Rows are points. Any point is a mix of the corners, with weights that add up to 1. It lies inside the corners' shape when no weight is negative. Say inside or outside, and name the corners with a negative weight.
(in the rows, 128 means zero)

Corners:
(1): [117 156]
(2): [142 143]
(3): [66 71]
Points:
[154 170] -> outside (3)
[123 121] -> outside (1)
[78 87] -> inside
[113 133] -> inside
[144 151] -> outside (3)
[71 77] -> inside
[62 77] -> outside (2)

Corners:
(1): [205 141  94]
(2): [ 56  62 178]
(3): [142 167  93]
(4): [85 74 92]
Points:
[143 155  97] -> inside
[118 123  96] -> inside
[125  86 123] -> outside (3)
[182 133  98] -> inside
[ 70  87 147] -> outside (1)
[ 71  72 163] -> inside
[129 137 132] -> outside (4)
[163 123 112] -> inside
[ 85  79 148] -> inside

Corners:
(1): [139  92 130 135 140  87]
(2): [113 121 158 184 158 167]
(3): [174 184 184 113  98 149]
(4): [151 111 115 183 158 186]
(5): [ 83  55 105 139 125 145]
(6): [157 172 150   7 124 129]
(7): [152 163  81 142 152 116]
Points:
[155 149 138 120 142 130] -> outside (5)
[123 101 136 128 128 140] -> outside (7)
[129 131 133 171 137 167] -> outside (1, 6)
[142 148 121 123 142 143] -> outside (1)
[120  98 141 139 137 150] -> outside (7)
[152 155 126  76 118 115] -> outside (2, 4)

Corners:
(1): [100  78 121 162 144 159  56 113 168]
(2): [127 128 237 214  93 102 108  98 150]
(3): [130 140 116  82 146 150  72 131  76]
(4): [102 141 122 178 191 185 103 165  94]
(5): [120 115 107 195 114 100  97 129 103]
(6): [142 154  97  89 118  74 148  10 237]
(7): [ 89  63 180 181 182 110  95 197 107]
(8): [117 106 113 110 108 181 128 140 107]
(9): [132 176 144 141  83  97 144 105 224]
(10): [200 165 118 138 117  99 130  66 231]
Points:
[107 114 161 159 130 129 103 131 129] -> outside (10)
[113 124 176 190 110 116 123 112 163] -> outside (3, 10)
[144 129 130 150 126 123 102  99 177] -> inside
[132 138 132 160 121 156  98 115 137] -> outside (6, 7)

Corners:
(1): [170 171 124 138 175 127  90 154 140 100 103 106]
(2): [ 98 119 131 145 185 138  63 194 109 110 117 118]
(3): [133 148 139 104 164 143  83 135 155 132 177 142]
(4): [145  78  62 122 112 116 100  96 109 123 136 191]
(5): [140  99 133 143 150  98 127 111  55  78 156 136]
(6): [188 126 103 136 122 145 163 150  54 130 177 174]
(7): [100 103 136 151  29  80 236 116 249 193  41 163]
(8): [136  96 130 181  87 126 158  97 205 214 103 132]
(9): [120 149  98  97 224 144 110  91 130 113 122 131]
(10): [135 164 159 110 183 187  76 134 149  91 122 158]
(11): [139 151 124 111 154 162 115 145 126  83 149  96]
(12): [122 157  89 153 109 114 129 124  54 103 151 162]
(13): [123  91 144 121  27  92 170 128 157 221  53 140]
Points:
[158 130 115 133 127 136 143 140 104 129 142 152] -> inside
[125 110 121 138 122 105 126 121 134 138 110 131] -> outside (6, 10)
[140 125 117 118 158 126 125 127 131 112 106 135] -> outside (3, 8, 12)
[ 96 134 161 138 118 112 108 170 148 118  89 110] -> outside (4, 6, 8, 9)
[136 133 126 120 146 139 107 128 124 128 132 138] -> outside (7)

Corners:
(1): [ 89 115  99  96 131 116 142 113   7 146 122 108 117  84]
(2): [ 96 113  90 127 189 169 134  91 192 116 177 115 129 173]
(3): [139 103 201 116 129 148 124 145 156  56 167 160 103 147]
(4): [163  71 147 106 130 171 143  95 116 168 162 162 124 191]
(5): [105 117  75 178  86 144 150 127  72 120  94 164 148 175]
(6): [131 125  99 128  68 120 151 103 129 171 196 124 117 139]
(7): [199 118  42 145 165 131 156 192  57 132  60 179 194  63]
(8): [202 168 151 101 191 107 161 122  46  77  73 144 124  92]
(9): [148 151  67 102 153 140 133 133  99 156 184 124 134 170]
(10): [ 89 114 130  92 114 144 133 162 144 105  75 123 106 126]
(11): [172 117 177  84 121 128 124  87  91  91  84 146 227 203]
(12): [ 63 137 103 108 154  53  90 118 127 148 188 103  60  98]
(13): [157  69  77 129 134 140 131  84 108  93 173 158  94 143]
(14): [128  96  99 153 116 116 149 139  91 131 139  87 105 179]
(15): [152 124 110 174  37 104  69 105  94 106 112 108 108  82]
Points:
[158 116 170  85 141 148 126  83 131  95 153 134 122 158] -> outside (5, 7, 12, 14)
[147 123 123 123 127 127 142 121  97 116 131 138 126 138] -> inside
[157 109 124 116 123 148 162 132  91 121 132 154 143 162] -> outside (2, 12, 15)
[126 121 100 133 100 120 134 116 108 139 152 131 120 135] -> inside
[140 126 128 115 137 126 134 133 103 115 122 134 128 132] -> outside (13)
[153 106 121 115 134 133 135 107  99 111 132 143 133 150] -> inside
[131 121 106 127 132 127 136 135 100 120 135 127 108 128] -> outside (11)

Corners:
(1): [117 125 116 130 165 178 122 176 168  68  66 102  85 176 168 151 138 119
  88 136]
(2): [173  55 135 161 199  69 108 113  55  66 109 166 121 214  47 142 114 143
 133 117]
(3): [100 107 125 102  73 148  90 105 159 129 148  96 156 145 116  96 111 148
 155 166]
(4): [142 122 170 144 109  48 164  70 131 146 157 101 138  27 179 148 114 146
  92 199]
(5): [190 197 178  66  74  89  93 213 167 169 112  98 130   7 215  57 106 138
  63 144]
(6): [173  80 140 110  71  93  75 144  79 114 164  76 189 118 108 100 109  90
  75  91]
(7): [113 188 110 147 135 116 149 104 159 121 108  86 183 131  99  73 150 188
  78 123]
(8): [107 141 128  92 187 173  98 237 168 164 119 167 125 122 195 187 158  93
 100 220]
(9): [141  58  69 108 144  97  71  73  45  99 130 110  40  91  56  53  95 132
  47 137]
(10): [143 172 147  82 115 205  82 165 131  81  57  76 121 112  64 137 108 104
 139 171]
(11): [164 100 129 149 137 167 139 142  75 139 128  96  75  61 133 114 114  99
 130 107]
(12): [134  66  56  96  79  73 166 120 114  88 220 154 117  93 198 151 111  76
 141 159]
(13): [227 147 119 186 143  67  57  60 101 138 152 105  63 155  58 177 111 148
 118 118]
(14): [135 100 150 163 156  64 153 190 149 124 170 143 140 128  95 150  87 173
 114 125]
(15): [130  99 142  81 172  90 123 112 113  85 173  91 130  40 172  46 120  93
  59 112]
(16): [157 101 122 177 148  96  91 186 188  77  96 181 152 149 155 193 138 106
 135 107]
(17): [214  71 160 101  91  56 140  78  85  68 159 165  77  63  59 138 117 177
 119 141]
(18): [130 190 207 118 142 137 174 232 192 108  45 177 100 162 138 138 170 126
 106  92]
(19): [204 162 148 118 175 160 142 150 175 143  88 162  89  93  82  79 100 103
  75 121]
(20): [166  75 145  86 138  79 156  74 121 137 144 143 160 124  87 171 134 159
 139  91]
(21): [ 87  87 109 177 212 134  83 105  60  53 123 185 127 209 116 201 119 139
 118 136]
Points:
[143 145 121 132 133 142 107 153 145 114 114 106 128 117 124  95 116 115
  92 114] -> outside (2, 4, 8, 17, 20)
[159  96 122 130 161 109 114 132 120 127 141 140 105 104 134 132 107 118
 107 139] -> outside (6, 7, 10, 17, 18)
[126 102 122 121 139 120 131 121 112 103 135 126 122 123 114 122 119 134
 106 140] -> outside (5, 13, 16)
[152 124 152 117 134 100 134 129 119 117 130 129 119 105 111 116 122 137
 104 132] -> outside (1, 16)
[147 119 139 130 152 116 108 145 129 110 116 129 119 125 119 136 123 134
 100 135] -> outside (12)
[147 106 139 119 147 104 134 142 120 105 124 148 106  99 137 141 119 124
 106 144] -> outside (3, 6, 7, 13)
